Each row is a point. Each copy is the shape, with its points in the same order, stretched, turned, moved and blurred by noise. Say if it was mirrored as well.
In the rows, zero is written as 128.

Shape, 8 rows:
[[120 134]
 [ 91 101]
 [103 142]
 [155  56]
 [137 104]
 [169  89]
 [107  87]
 [146 164]]
Copy 1:
[[ 98 110]
 [119  76]
 [ 85 104]
 [182 110]
 [135 118]
 [159 137]
 [134  80]
 [ 85 142]]
Copy 1 is: only turned
Copy 2:
[[137 132]
 [108  82]
 [147 116]
 [ 68 124]
 [110 121]
 [ 94 149]
 [101  94]
 [169 158]]
Copy 2 is: mirrored
Copy 3:
[[118 165]
 [161 165]
 [134 188]
 [103  75]
 [109 128]
 [ 78  98]
 [145 142]
 [ 87 165]]
Copy 3 is: mirrored
Copy 4:
[[115 142]
 [150 191]
 [101 161]
 [227 131]
 [161 134]
 [191 102]
 [172 178]
 [ 85 103]]
Copy 4 is: mirrored

Shape, 9 rows:
[[ 98 103 100]
 [164 111  90]
 [108 173 135]
 [145 154 138]
 [178 155 125]
 [135 175 132]
 [138 102 136]
 [104  91 137]
 [ 70  76 105]]
Copy 1, 9 rows:
[[ 64 150 164]
 [108 186 123]
 [127  87 102]
 [155 109 102]
 [158 133  87]
 [136 105  90]
 [136 140 153]
 [109 136 188]
 [ 43 148 206]]
Copy 1 is: mirrored
Copy 2 (9 x 3):
[[154  89 147]
 [ 79 135 139]
 [153  95  65]
 [124 133  89]
 [ 82 152  90]
 [122 115  63]
 [142 142 152]
 [180 116 164]
 [193  79 178]]
Copy 2 is: mirrored
Copy 3, 9 rows:
[[142 114  75]
 [ 83 167 110]
 [149  88 151]
 [131 135 163]
 [ 95 162 175]
 [123 111 168]
 [153 165 125]
 [183 140  97]
 [179 108  43]]
Copy 3 is: only turned
Copy 4, 9 rows:
[[142 142  91]
 [ 86  89  93]
 [187 115 170]
 [130 108 165]
 [105  86 145]
 [163 101 169]
 [ 95 142 129]
 [122 161 119]
 [147 172  81]]
Copy 4 is: only turned

Shape, 7 rows:
[[ 99 154 127 133]
 [132 125 121 107]
 [144  81 129 152]
 [ 68 172 170 148]
 [ 92 178  88 181]
 [184 107 147 104]
 [119  91 120 122]]
Copy 1:
[[104 142 155 136]
 [125 108 132 119]
 [152  98 145 148]
 [100 222 173 140]
 [ 86 141 225 152]
 [177  83 103  78]
 [137 116 129 150]]
Copy 1 is: mirrored
Copy 2:
[[139 112 151 149]
 [132 140 129 121]
 [ 79 115  86 137]
 [109 101 208 194]
 [151  49 147 170]
 [ 86 146 113  76]
 [124 142 110 146]]
Copy 2 is: only turned
Copy 3, 7 rows:
[[ 93 140 166 116]
 [125 106 138 135]
 [166 126  93 100]
 [ 86 162 204  83]
 [ 65 184 154 128]
 [197  88 128 156]
 [128 110 111  99]]
Copy 3 is: mirrored

Shape, 10 rows:
[[157 134 113 156 102 127]
 [ 98   7 151 143 105 156]
 [128 128 135 119 122 111]
 [100 153 160 131  92 153]
 [139 144 122 154  95 151]
 [121 141 135 137 132  90]
 [119 125 152 168 126 120]
 [ 89 132 115 147 109 120]
 [119 157 115 135 221  72]
 [129 156 119 125 133 153]]
Copy 1, 10 rows:
[[161  65 139 131  90 122]
 [ 25 217  74 112 107  64]
 [118 112 154 127 128 154]
 [154 161 164 171  69 141]
 [171  98 137 155  71 123]
 [109  92 168 142 121 168]
 [112 117 167 157  84 118]
 [105 118 125 174  92 168]
 [ 82  48 187 199 196 208]
 [163 107 143 187 117 155]]
Copy 1 is: mirrored
Copy 2, 10 rows:
[[108 120 117 118 133  86]
 [143 114 115 238 113 123]
 [127 127 143 127 110 132]
 [126 164 127 138 131 153]
 [107 135 107 127 141 112]
 [116 116 147 122  94 141]
 [112 131 102 146 101 129]
 [ 98 122 139 137 134 152]
 [137  81 118  86  66 175]
 [142 123 107 112 138 148]]
Copy 2 is: mirrored

Shape (14 x 8):
[[ 99 125 176 163  94 135 136 117]
 [114 107 105 130 171 141 179 182]
 [147 115 109 140 139 160 169  74]
 [119 173 130 131 107 111 158 136]
 [140 107 158 179  93 127 132 126]
 [102  95 116 128 130 102 197 147]
 [184  77 113 102  84 186 132  72]
 [123  90  75  81 163 154 146 111]
 [ 78 155 104 134 113 121 156 148]
 [162  87  99 143  96 181 108  88]
 [159  99  78  97 146 126 118 111]
 [123 143 114 166  97  95 153 121]
 [174 110 157 124 105 177 120  75]
 [ 92  98  92 128 165  94 146 145]]
Copy 1, 14 rows:
[[ 77 107 130 124 151  57 165 142]
 [145  96  86 174 101 165 162 155]
 [149 106 149 127  67  84 139 164]
 [106  62 156 162 142 128 134 133]
 [ 98 104  85 133 129  49 160  93]
 [111  70  93 143  97 173 167 158]
 [165 157 180  93  54  77 157  71]
 [177 142 146 111  69 178 120 166]
 [129  61 143 141 163 149 153 167]
 [181 149 139  94  90  53 143  84]
 [176 139 117 114  82 153  91 112]
 [113  51 103 137 139 101 135 130]
 [121 157 176 115  82  39 131  94]
 [134 100  69 127 115 177 115 179]]
Copy 1 is: mirrored
Copy 2 (14 x 8):
[[128 135 112 140 147 156 111 155]
 [174 174 148 148  89 112 137 106]
 [117 116 188 145  82 143 102 124]
 [130 144 148  92 144  86 147 149]
 [120 120 107 143 133 121  93 133]
 [153 179 109  89  81 104 120 132]
 [154  81 159 106 104 160  50 107]
 [186 122 142 113  67 175 128  91]
 [165 142 130 112 126 120 159 164]
 [155  65 144 155 105 165  76 118]
 [165  99 116  98  81 142 123  78]
 [120 125 118 106 118  87 131 154]
 [124  94 163 131 132 166  77 106]
 [168 148  83 118  72 143 158 106]]
Copy 2 is: mirrored
Copy 3, 14 rows:
[[116 174 125 186  48 139 120 125]
 [115 107 126 202 174 113 118 213]
 [101 205 130  94 129 115 129 150]
 [117 111 142 139 119 121 113 111]
 [ 95 171  99 177  76 165  69 140]
 [ 82 112 167 190 129 135 108 174]
 [ 54 229 144 112 146 188 125 104]
 [124 157 171 123 173 144 156 162]
 [154 112 173 167 123 115 112 116]
 [115 229 130 119 133 179  87 112]
 [120 142 152 104 162 175 108 144]
 [123 134 143 133 102 141  61 115]
 [ 74 221 100 118 100 161 143 121]
 [149 106 161 164 125 143 103 185]]
Copy 3 is: mirrored
Copy 4 (14 x 8):
[[123 162 126  98 118 164 155 157]
 [176  95 108  27 172 106  94  61]
 [130 151 147 163 179 140 122  92]
 [168 170 118 111 141 151  90 130]
 [143 137 158 125 116 150 176 146]
 [165 157 158  55 176  73 119 115]
 [103 101 169 224 201 138 127 168]
 [106 105 125 122 200  71  62  90]
 [168 179  77  82 153 125  94 133]
 [110 105 130 203 161 131 145 146]
 [116 103 152 156 162  58  73 101]
 [175 187 144 132 125 114 135 131]
 [ 95 110 161 192 148 180 133 147]
 [134 141 127  54 140  40  90  84]]
Copy 4 is: mirrored
